Each row is a point. Each table stands for the endless flat space through its points: a line for two points, a plane for three, and so on. Write the one point that lies in both, or say that there is none.

First (3 x 4)
[[-0.63  0.65 -0.41 -0.44]
 [-0.27 -0.01 -0.53  0.10]
 [-0.31 -0.19 -0.29  0.20]]
Second (2 x 4)
[[-0.31  0.10 -0.30 -0.02]
 [-0.35  0.06 -0.31  0.01]]
They share: [-0.39  0.02 -0.32  0.04]

First (3 x 9)
[[-0.10 -0.49  0.14  0.25  0.34  0.09 -0.25  0.07  0.06]
 [ 0.04 -0.69  0.32  0.15  0.22  0.19 -0.05 -0.05 -0.02]
 [-0.01 -0.59  0.19  0.24  0.31  0.15 -0.19 -0.10 -0.04]]
Second (2 x 9)
[[-0.42 -0.30 -0.22  0.39  0.23  0.15 -0.30  0.74  0.24]
 [-0.14 -0.34  0.14  0.11  0.47 -0.05 -0.26  0.30  0.20]]
They share: no point

First (6 x 14)
[[ 0.47 -0.38 -0.49  0.13  0.04 -0.20 -0.16  0.60 -0.20  0.69  0.72  0.09
  -0.38 -0.26]
 [ 0.42  0.23 -0.18 -0.11 -0.10 -0.73 -0.42 -0.10 -0.68  0.02 -0.43  0.59
   0.62 -0.19]
 [ 0.07 -0.48 -0.16  0.20  0.33 -0.09  0.01  0.81 -0.08  0.52  0.40  0.42
  -0.29 -0.16]
 [ 0.00  0.05  0.09  0.21  0.24 -0.08  0.57  0.01 -0.17 -0.17 -0.37  0.27
  -0.36 -0.61]
 [-0.09 -0.68 -0.16  0.00  0.51 -0.05  0.19  0.59 -0.02  0.60  0.22  0.32
  -0.47 -0.04]
 [ 0.31  0.12 -0.10 -0.08  0.15 -0.38 -0.44  0.43 -0.54 -0.03 -0.25  0.63
   0.25 -0.06]]
Second (6 x 14)
[[ 0.33  0.07  0.10  0.67  0.21 -0.64  0.19  0.26 -0.73  0.25  0.10  0.94
  -0.37 -0.35]
 [-0.15  0.09  0.26  0.31  0.13 -0.62  0.00  0.20 -0.41  0.21 -0.42  0.59
   0.21 -0.29]
 [ 0.51  0.02 -0.38  0.52  0.40 -0.24  0.62  0.27 -0.25  0.17  0.54  0.77
  -0.43 -0.38]
 [ 0.42  0.05 -0.48  0.48  0.49 -0.11  0.54  0.31 -0.29 -0.12  0.47  0.44
  -0.33 -0.24]
 [ 0.12 -0.01 -0.32  0.02  0.05 -0.14  0.22  0.24  0.18  0.10 -0.17  0.33
   0.14 -0.51]
 [-0.15  0.11 -0.18  0.23  0.53 -0.20  0.36  0.24 -0.15 -0.17 -0.04  0.13
   0.27 -0.05]]
They share: [ 0.18 -0.09 -0.10  0.21  0.10 -0.30  0.11  0.28 -0.26  0.19  0.00  0.40
 -0.02 -0.41]

First (6 x 24)
[[ 0.55 -0.23 -0.22  0.66 -0.14 -0.36  0.33 -0.25  0.65  0.37 -0.17  0.69
  -0.36 -0.22 -0.07  0.40  0.13  0.27  0.01  0.34  0.06 -0.20 -0.10 -0.07]
 [ 0.14 -0.28 -0.22  0.26 -0.09  0.00  0.76 -0.17  0.44  0.15 -0.45  0.15
  -0.13 -0.06 -0.26  0.25  0.36 -0.21 -0.13  0.49 -0.36 -0.02 -0.24 -0.55]
 [-0.18 -0.39  0.02  0.25 -0.25 -0.03  0.56 -0.27  0.35 -0.04 -0.49  0.30
  -0.41 -0.26 -0.12  0.10  0.35 -0.15  0.00  0.19 -0.27 -0.17 -0.23 -0.70]
 [-0.03 -0.07 -0.07  0.25 -0.06 -0.23  0.84 -0.16  0.48  0.00 -0.45  0.14
  -0.38 -0.27 -0.60  0.43  0.21 -0.32 -0.03  0.29 -0.19 -0.01 -0.27 -0.79]
 [ 0.30 -0.24  0.31 -0.17 -0.71 -0.31  0.19  0.00  0.05  0.54 -0.21  0.08
  -0.09 -0.35 -0.27  0.50 -0.14  0.30  0.33 -0.18  0.09  0.13 -0.05 -0.17]
 [ 0.60 -0.59 -0.17  0.53 -0.41 -0.22  0.05 -0.39  0.42  0.51 -0.23  0.77
  -0.25 -0.20  0.41  0.19  0.18  0.60  0.12  0.25  0.05 -0.34  0.00  0.22]]
Second (3 x 24)
[[ 0.29 -0.76 -0.03 -0.10 -0.57  0.22  0.71 -0.66  0.39  0.22 -0.39  0.43
   0.07 -0.39 -0.10  0.21  0.26 -0.01 -0.12  0.19 -0.17 -0.02  0.19  0.15]
 [ 0.32  0.11  0.03  0.59 -0.12 -0.71 -0.05  0.29  0.24  0.46 -0.36  0.33
  -0.46  0.01 -0.07  0.36 -0.11  0.46  0.36  0.12 -0.03 -0.25 -0.49 -0.65]
 [ 0.35 -0.30 -0.07  0.24 -0.39 -0.28  0.31 -0.12  0.25  0.46 -0.25  0.23
  -0.27 -0.23 -0.04  0.43  0.16  0.29  0.20  0.21  0.03 -0.08 -0.13 -0.25]]
They share: [ 0.32 -0.37 -0.03  0.20 -0.39 -0.20  0.37 -0.22  0.30  0.37 -0.33  0.33
 -0.19 -0.23 -0.07  0.33  0.13  0.22  0.12  0.18 -0.06 -0.10 -0.10 -0.20]
